Each row of a before or after table is a point. One or more steps were done to the points. Then noise was added and the rows were shuffled. The steps act on columns, c1 being the first. Name the steps. A step turns or swaps two columns, mirrors them in a line or flattens them onto one, adds a multiple of one to another, or multiplies or shifts one. Angles are multiples of 10 degrees, from the lower column toward the higher: turns from -170 to 170, lines from 10 to 170 but not 90. Use the fewest steps. Two steps may share a column if one is a turn and the other turns, adds or multiplies; they go together, in the order done. Otherwise the lowest column goes first.

Before (13 x 2):
[[ 41  11]
 [-21  26]
 [ 53  17]
 [ 63  13]
 [ 25 -59]
 [  7 -26]
 [  8  12]
 [ -6  12]
 [ 61  41]
 [  5  21]
 [ 44  36]
 [  2 -31]
 [ 21  48]]
After:
[[-24  -9]
 [ 12  -9]
 [ 41 -47]
 [ 24  21]
 [-57 -27]
 [ 12 -41]
 [ 48 -18]
 [ 12 -62]
 [ 42 -61]
 [ 22  -8]
 [ 13   7]
 [-32  -6]
 [ 13 -51]]
Steps: turn c1 and c2 by -90 degrees

Before:
[[-17  41  48]
 [-24  -8  50]
 [ 88 -12  25]
 [-42  34  18]
 [-42 -84  42]
 [-20  45   6]
 [ -4  19  48]
 [-23   4  21]
 [-42   8   9]]
After, 9 rows:
[[ 17  41  38]
 [ 18 -13  48]
 [  7   5  13]
 [ -2  10  -8]
 [ 14  -7  36]
 [  3  37   2]
 [  9 -81  26]
 [ -1  45  -3]
 [ 18  20  43]]
Steps: flatten c1 and c3 onto the line at 70 degrees

Before, 9 rows:
[[ 37  41 -57  30]
 [-31  -2  21  -4]
 [-13 -14  23   8]
 [-28 -23   6  13]
 [ 60  55   2   3]
 [  0  46  18 -32]
 [-13   5  -4 -34]
 [ 46  49 -69  32]
 [ 37  15  -7 -70]]
After:
[[-27  35 -33  15]
 [ 21  19 -21 -10]
 [ 34  -3   3 -14]
 [-38 -15 -43  56]
 [ 18  -3  -8 -23]
 [-79   5   2  -7]
 [-53   9  64  15]
 [  8  15 -24  24]
 [-63   6  76  16]]
Steps: mirror c1 and c2 in the line at 110 degrees; turn c3 and c4 by -140 degrees

Before:
[[ 42  -2 -18  -3 -16  18]
 [  0  95  37  10  44  30]
 [-13 -14  -3   8 -24 -14]
 [-12  80  27 -75  34 -42]
 [-21 -43 -20 -49  -4  -4]
 [  7  33  23 -17 -25  15]
 [ 26 -21  32  -6  -4   8]
 [ 14 -42 -16  17 -12 -17]]
After (8 x 6):
[[-14 -42 -13  18 -73 -12]
 [-45  -2 -15 -21 -75   0]
 [ -6  33  21 -18 -89  16]
 [-28 -19  33 -10 -66   2]
 [ 18 -41 -19  -4 -63  48]
 [ 15 -13  -1  16 -82  -2]
 [ -3  95  38 -28 -16 -16]
 [ 13  79  26  29 -28  81]]
Steps: multiply c1 by -1; mirror c4 and c6 in the line at 140 degrees; shift c5 by -60

Before, 9 rows:
[[ 28  -2 -15  -1  41 -60 -15  21]
 [-33 -30  -5 -43  19 -30 -46  -3]
 [-67  17 -26 -33 -21 -60  12  12]
 [ -7 -30 -35 -31  31  29  29  27]
 [ 16 -86  12 -10  20  34  43  -4]
 [ 27  77  47  28  43  28  32   0]
 [ -1 -22 -50  29  29 -28 -13  -6]
 [ 19  55  20 -37 -25  -7 -15 -16]
 [ 48 -33   3   0  78  17  71 -73]]
After (9 x 8):
[[ 50   2   4  -2 -74 -33  71 -74]
 [ 16   1   8  -9 -16 -38  44  -3]
 [ -2   0 -50  30 -35  21 -14  -7]
 [-33   3  -5 -44 -24  26 -44  -6]
 [ 31  -3 -12  -3 -51  53 -13  21]
 [ -4  -1 -37 -29 -26 -35  30  32]
 [ 20   1  20 -36  27  10 -15 -14]
 [ 26  -3  46  27 -37 -38  33  -1]
 [-63  -1 -25 -35  13  62   8  13]]
Steps: multiply c2 by 0; turn c5 and c6 by -170 degrees

Before, 12 rows:
[[-19  10 -31  -4 -44 -36  16 -29  -9]
 [-19 -14  -1  57 -32 -13  14 -19 -37]
 [-35  18  -2  36 -13  21  26  30  28]
 [-11 -28   4 -16  17  16 -37 -34  26]
 [ 29   8   2 -20 -42 -21  11  36   1]
 [ 26 -14 -17  17  13  32  -2 -37 -36]
 [-39   4   0  55   5 -10 -46 -32 -11]
 [-29 -39 -51  37  -9  22 -14  29  -1]
 [ 43 -35  -3  23 -61 -33 -47  43  26]
 [-34  16  11  25   9  20 -59  33  19]
 [-18  -7  22  13  16   0   7  17   2]
 [ 26  17 -15 -11  17 -37 -47 -23  20]]
After:
[[-19  -6  23  12  16   1  10 -43 -56]
 [ 44 -35  -3  23 -61 -33 -75 -17 -34]
 [-33  16  11  26  10  21 -94 -28 -41]
 [-40   4  -1  55   5 -10 -73 -91 -71]
 [-20  10 -31  -4 -45 -37  25 -88 -69]
 [-33  18  -2  35 -13  20  42 -30 -33]
 [ 26  18 -15 -13  17 -36 -76 -83 -40]
 [ 26 -13 -16  17  14  32  -5 -97 -94]
 [ 30   9   1 -20 -43 -21  17 -25 -58]
 [-30 -39 -51  36  -9  22 -23 -32 -61]
 [-19 -15  -1  57 -32 -13  23 -78 -96]
 [-12 -28   6 -16  17  17 -59 -94 -34]]
Steps: multiply c7 by 1.6; shift c8 by -60; shift c9 by -60

Before, 14 rows:
[[-16  -1 -35  15  -6  -1  36  27 -23   9  13]
 [-11  -5   8 -31   6  44  -5  14   5 -28  16]
 [ 91 -65  12 -28  -9 -13  -6   8  29 -35  13]
 [-18   6  18  50 -22  -8   5 -33   2 -74 -15]
 [ 50  11  17 -33  85 -10 -21  -6 -10  -7  19]
 [-19 -31 -25 -27  13   9 -10 -25   3  30 -10]
 [ 28  14 -17  -3  -4 -15  55 -32  28 -35 -15]
 [-18 -16 -42  -7 -19  21 -21  41  24   3 -39]
 [ -2  14  20 -35 -28 -13 -14 -20  24   2   5]
 [ -1  -4  20  36  15  18   8  -5 -12  40 -80]
 [ -8 -14 -30  16   4 -18  44  43 -28  -5 -83]
 [ 12 -27  16  -2  95 -13  -4  31  34  39 -46]
 [ -3 -26 -77 -26 -30   1 -28  55  20  25  -4]
 [ 17  -1 -17   6 -30  27  -9  16  15 -47   0]]
After (14 x 11):
[[ -1  65  19  49 -23  -8   4 -33  -1  33 -15]
 [ 39   4  17 -40  88  -9 -21  -5 -11  11  18]
 [ 22  42 -18   4 -31  25 -11  16  13  15   0]
 [-16  30   7 -25   6  45  -4  13   4   5  19]
 [-25 -18 -24 -15  10  10 -11 -26   3 -37 -10]
 [ -9  -7  19 -27 -29 -12 -13 -20  23  14   4]
 [ 77  53  11 -51 -11 -10  -5   8  29 -49  12]
 [-13  13 -33  -2   3 -17  46  45 -28 -12 -82]
 [-16  -7 -34   3  -8  -2  36  28 -25  -2  12]
 [ 13 -25  12  -4  93 -13  -3  29  36 -40 -48]
 [  9 -35  19  32  14  18   8  -7 -13 -20 -78]
 [ -8 -16 -78 -10 -31   1 -27  55  19 -33  -4]
 [-18   3 -43   9 -21  22 -19  41  23 -15 -38]
 [ 16  26 -17 -38  -4 -17  54 -33  25  25 -14]]
Steps: add -0.5 times c7 to c4; turn c1 and c4 by -20 degrees; turn c2 and c10 by 110 degrees

Before, 8 rows:
[[ 25  -3 -47 -24 -20  17   8  21  -3 -19  27  -2]
 [-20 -25  -8  -1  -2 -11 -20 -11  -3   5   2  50]
 [ 14   9  -3  38 -12 -17 -40  -3  -9   9  -3 -13]
 [ -6   3  -6  17 -28 -19 -20  27  -6 -13  -5  -9]
 [ 12 -24  44   5  17 -39  37 -11  20  12  -1 -11]
 [ 50  14  -2 -16  23  16  -8  -6  -4 -14 -44  44]
 [ 26  -3 -26  50 -14  23   2  39 -20   8 -37  -6]
 [-19 -51   3  25  -4  12  12   0  43 -17  14 -22]]
After, 8 rows:
[[ 14   7 -23  21 -11 -17 -33  -3 -65 -14  10 -12]
 [ 17 -24  58  18  12 -37   9 -13  24  -8  13 -12]
 [-24 -24 -21  -4  -3 -12 -14 -10  -5  -2   1  50]
 [-23 -53  10  47  -5  13  11  -8  39  17  -9 -24]
 [ 48  14  -4 -11  24  14  -8  -1  18 -34 -27  41]
 [ 24  -3 -20  26 -15  23  17  41 -97 -38 -12  -7]
 [ -7  -1 -15   9 -26 -19 -14  27 -29   4 -14 -12]
 [ 22  -2 -40 -25 -18  16  32  20  28  33  -4  -4]]
Steps: turn c3 and c7 by -30 degrees; turn c4 and c9 by -40 degrees; multiply c9 by 2; mirror c10 and c11 in the line at 60 degrees

Before, 14 rows:
[[-20  -6 -16 -26 -12  25  24  53  39  53 -24   5  33  -6]
 [-35  -2 -85  12 -18  21  53  -5  30  48   3 -17  35  32]
 [ 30  48  -3  18 -24  51  11   4 -16 -10  32 -36 -40 -24]
 [  0  35  -9  35 -44  -4  54  -5 -42  35  -2 -17  15  21]
 [  3 -24 -15  44  32 -25 -13  43  14  62   0 -19 -35 -27]
 [-38  52  -7 -22  -3 -35 -28   6  32 -27 -24 -21  -2  44]
 [ 51  -8 -50 -46 -11  56  55 -12  44   5 -11  35  -9 -43]
 [  2  61   4  14  36  -1  -2  -2  -5 -16   2  -1  22  39]
 [ 18   2 -47  16 -50  17 -28 -18   7 -28   3  -6  22  41]
 [ 10  32  -4   1   4  38 -18  21  -8 -24 -53 -24 -56  17]
 [ 37  -4 -68 -44 -20  41   3  65  41  -5 -28  28 -65  16]
 [ 52 -11 -91  20   3 -33  -4  44 -17 -11 -25   5  34 -41]
 [-39  50 -11 -48  30  10   2 -17 -13  47  -4  16  29  17]
 [ 56  -2 -10   3  25  20   0 -13 -32 -36  38 -64 -44  14]]
After (14 x 14):
[[ -3  26  31 -25 -43  -4 -48  -7 -45 -12   0 -17 -44  19]
 [  7  -6 -72  23 -16 -61 -55  43   3 -23 -24   5 -27 -42]
 [-19  35  -6   6 -13  37  -8 -18  30  61  -5  15 -34  16]
 [ -7   0 -31 -15  29  40 -95  -4 -19  15   5 -17 -59  31]
 [ 56  -3 -49 -21  42  -1 -46  64 -23  36 -29  29  66  16]
 [-18 -18 -18 -82  12 -17   1  44  31  -6   0 -18 -22 -26]
 [ 74  -5  -2   9  44  -2 -75 -12 -11  41 -14  34  20 -46]
 [-51  36 -24  24  33   6  18   6  -4   5 -25 -21  23  43]
 [  1  42   2  20  -4  -2   4  -1  37 -19   5  -4 -11  37]
 [ 53  -3  -6  -5 -32 -29  -8 -12  25 -21  41 -64  52  15]
 [ 24   1 -55  27   7  -1  -8 -19 -50 -29   2  -4  -8  40]
 [ 59  34   4 -26 -16  10 -12   4 -25 -21  32 -38  29 -24]
 [ 34  23 -15 -19 -10  18  12  19   5 -11 -51 -26  56  15]
 [  5  -5   2  -4  39  32 -29  53 -12  50 -24   5 -46  -6]]
Steps: turn c1 and c6 by -50 degrees; multiply c2 by 0.7; mirror c3 and c7 in the line at 20 degrees; turn c4 and c10 by -60 degrees; turn c4 and c13 by -140 degrees; swap c5 and c9

Before (10 x 18):
[[-13 -25  12 -21  46 -40  -3 -52 -19 -26  12   2  13 -21 -52 -10  37 -12]
 [-16 -58  29 -42  15  -4 -33 -11 -40 -24  21 -15 -33   8 -21 -22  14 -13]
 [ 36 -39 -28  17  56  14   7  27  30 -12  19 -31 -23  -3 -86 -20 -21  -9]
 [-49 -21  19  49  -4  42 -29 -90 -40 -95 -71 -26 -13  11   6  49  51   8]
 [  6 -49 -13 -37  26 -54 -35 -11   7  -3  -4 -28   7 -21 -34  -4  17  16]
 [-80  17 -58  31 -35 -11   5  -6  37 -32  15  40 -29 -16  13   4 -15  13]
 [ 16 -60 -16  27  24 -24 -16   2 -37  16  49 -43   6 -23 -49 -26  -5 -13]
 [-45 -12 -40  15 -22 -33  47  -3  33 -22 -12  15   0   0  21 -23  33  -1]
 [-54  -8 -77   0   2  -3  52  -3  26 -34  -9  26  -7  19  14  15 -61   1]
 [-51  -8 -45  41 -19  29 -12 -77 -66 -75 -50 -13 -59  23 -12  19  51  28]]
After, 10 rows:
[[  3  57 -15 -54 -18  35 -35  -8  -3 -38   6 -25   4   8 -36  -3  18  14]
 [-12  56  11 -43  13  45  -4 -50  11 -13 -20   3  10   5 -53 -11  38 -14]
 [-15  47  29 -54 -36  19 -33 -10  23  12 -38 -15 -33 -13 -20 -23  14 -12]
 [-52 -18 -43  23 -24  39 -13 -76 -50  70 -65 -13 -59 -16 -11  18  51  29]
 [-53   3 -77 -16  -9  28  52  -2 -11  18  26  24  -5 -19  13  15 -61   2]
 [ 38  66 -26  16   3   1   6  28  19  19  30 -31 -23 -16 -85 -20 -19  -9]
 [-47  -8 -39  -5 -24  37  48  -1 -10 -11  34  16   0   8  20 -24  33  -1]
 [-80 -34 -59  16  -4  32   6  -3  13  13  37  41 -29  25  11   5 -15  14]
 [-45   8  18  26 -21  46 -30 -91 -69  90 -42 -23 -11 -10   8  48  49   9]
 [ 17  63 -14  24 -28   4 -16   3  48 -29 -39 -41   6  15 -51 -26  -5 -12]]
Steps: turn c5 and c14 by -160 degrees; turn c2 and c5 by 130 degrees; turn c6 and c10 by 130 degrees; add -0.5 times c6 to c4; swap c9 and c11

Before, 9 rows:
[[-15 -36  22 -41  -8  -1 -35 -32  11 -53 -21  20 -32  18  11 -14 -11  25
  -24  16]
 [-18  16  -5  23  23  13  26 -24 -29 -49 -41 -36  37  14  95  -5 -12  30
  -36  22]
 [ -8  43  20 -80 -19 -18 -32 -46 -12 -52 -12 -28 -11   9   4 -18  27  22
   29  -1]
 [ -5  24 -32  23 -29  -4  -7  -7   1 -44  15  70  35  14  -6  30  10 -58
   12 -12]
 [-18  41 -35   5  12  42 -19 -37 -42  21   8  27 -19  19  24   3  39  27
   30   7]
 [-18  34 -30   6  26 -16  -4  58  23 -25  15 -20  29 -14  94 -22  10  20
  -13  20]
 [-23  13 -40 -14  23   4 -13 -13  30 -11 -13 -12  -8   5 -14  -8  20  31
   11 -42]
 [ 40  -1  -8  16 -22 -15  22 -39 -22  58  -7 -30  37   5 -24   9   5 -11
   29  15]
 [ 23 -41 -18  25  22  12 -34 -17 -20 -26  13 -35  28  21  17 -12  -2  25
   17  17]]
After:
[[-18  94   2  -2  26 -16  15  58  24 -24   0 -20  -2  14  34  36  11  21
  -12   8]
 [-23 -14   1 -11  24   4  -8 -13  29  -2  17 -11  12  13  13  -1  20  31
  -14 -42]
 [ -6  -6   0  12 -29  -4  17  -6   1 -10   2  70 -45  46  24   7  10 -59
   10 -17]
 [ 23  17   0  16  22  12  23 -17 -20   5  28 -36  -9  32 -41  30  -2  24
  -24  20]
 [-18  96   0  12  23  13 -47 -25 -28 -12 -10 -36 -20  49  15  33 -11  30
  -20  16]
 [ 39 -24   1   5 -23 -14 -14 -39 -22  34 -18 -30 -31 -48  -2  23   5 -11
   57  32]
 [ -8   3   1 -76 -19 -17  -1 -46 -12 -18  34 -28  22  49  44   4  27  22
  -23 -10]
 [-19  23   1  11  11  42  13 -37 -41  26  14  27   9  -9  41 -17  39  27
    8  21]
 [-16  10   0 -31  -8  -1  -8 -33  10 -11  41  20  32  54 -37 -16 -11  25
  -84  11]]
Steps: swap c2 and c15; multiply c3 by 0; add -0.3 times c13 to c4; turn c13 and c16 by 130 degrees; turn c7 and c11 by -110 degrees; add -1.5 times c11 to c19; turn c10 and c14 by -60 degrees; add 0.5 times c10 to c20

Before (9 x 24):
[[ 38   9 -35  13  10  25  33  17 -32  34  32 -16  -1  -2 -15 -15   8  -3
  -21  33  -9   9 -58  23]
 [ -9  -3  21 -14 -30 -33  17 -11   1   4 -15 -19 -18 -54  23  -7  10 -28
   -2 -14  19  -4 -24   4]
 [-14  17 -36  12 -26  -9  -1  -4  23   0  21   4  -1 -38 -29  18 -14  27
   18 -33  -3 -45   9 -38]
 [-95 -13   9  24 -14 -34  -8  22 -26 -38 -12  -6 -24 -17   1  33 -15 -38
    8   0 -11 -28 -52 -13]
 [  0 -10  -9   6   5  17  -8  20 -42  12  28   6  -2 -25  44  18 -34  -5
   18  17  -8 -26   8 -14]
 [ -7 -11 -14  11  -6  -3   8  -7   6  10   0  36 -11 -20   1  32  13 -20
   54 -11 -25  15  -9 -42]
 [  4  14  63   8  -1 -29  22 -11 -20  25  14  30   9   8   7  -5 -22 -19
   43  34  47  40  -5  31]
 [  0  15 -17  15  16 -33  -9  -3 -26  39   6 -10 -40 -21 -27  -8  11 -42
    5 -24  24 -10  31  -1]
 [  1  -6   5   0   3 -33   6   8  -7  11  10   2   4 -22 -16   0 -20   1
    7  -4 -33  23  10 -31]]
After, 9 rows:
[[  2 -19   5   0   4 -33   6  13  -6  11  11   2   4  26  19  30  12   2
   -5  -8 -32  24  10  -1]
 [  0  45 -18  15  16 -32  -9  -5 -26  38   6 -10 -40   8  19   1 -19 -41
  -23 -13  24 -11  30  20]
 [ -6 -33 -14  11  -6  -4   9 -11   7  11   1  36 -12  17  21  29 -19 -19
    9 -55 -25  16  -8 -40]
 [  3  41  62   8  -1 -31  22 -18 -20  26  15  30   9  -5 -13 -26  24 -20
   43 -27  48  40  -5  10]
 [-13  51 -36  13 -25  -8   0  -7  22   1  20   4  -1  48  41  31   0  26
  -31 -29  -1 -45   9 -11]
 [-95 -40   9  24 -14 -34  -8  34 -27 -37 -12  -5 -24  13  17   1   8 -37
    5  -7 -11 -28 -53 -32]
 [ 39  27 -35  13  10  26  34  27 -31  33  32 -16  -2 -10   2 -16 -10  -3
   15  31  -9   9 -58  26]
 [ -9  -9  20 -13 -30 -32  16 -18   1   5 -15 -20 -18  48 -24  -1 -28 -28
  -10  -2  19  -5 -23  -4]
 [  0 -30  -9   5   5  17 -10  31 -42  12  28   7  -3  22 -27   7  22  -4
   14 -11  -8 -26   9 -40]]
Steps: multiply c2 by 3; multiply c8 by 1.6; turn c14 and c17 by 160 degrees; add 0.3 times c9 to c14; turn c19 and c20 by -70 degrees; add -0.3 times c11 to c19; turn c16 and c24 by 110 degrees; turn c15 and c24 by -150 degrees
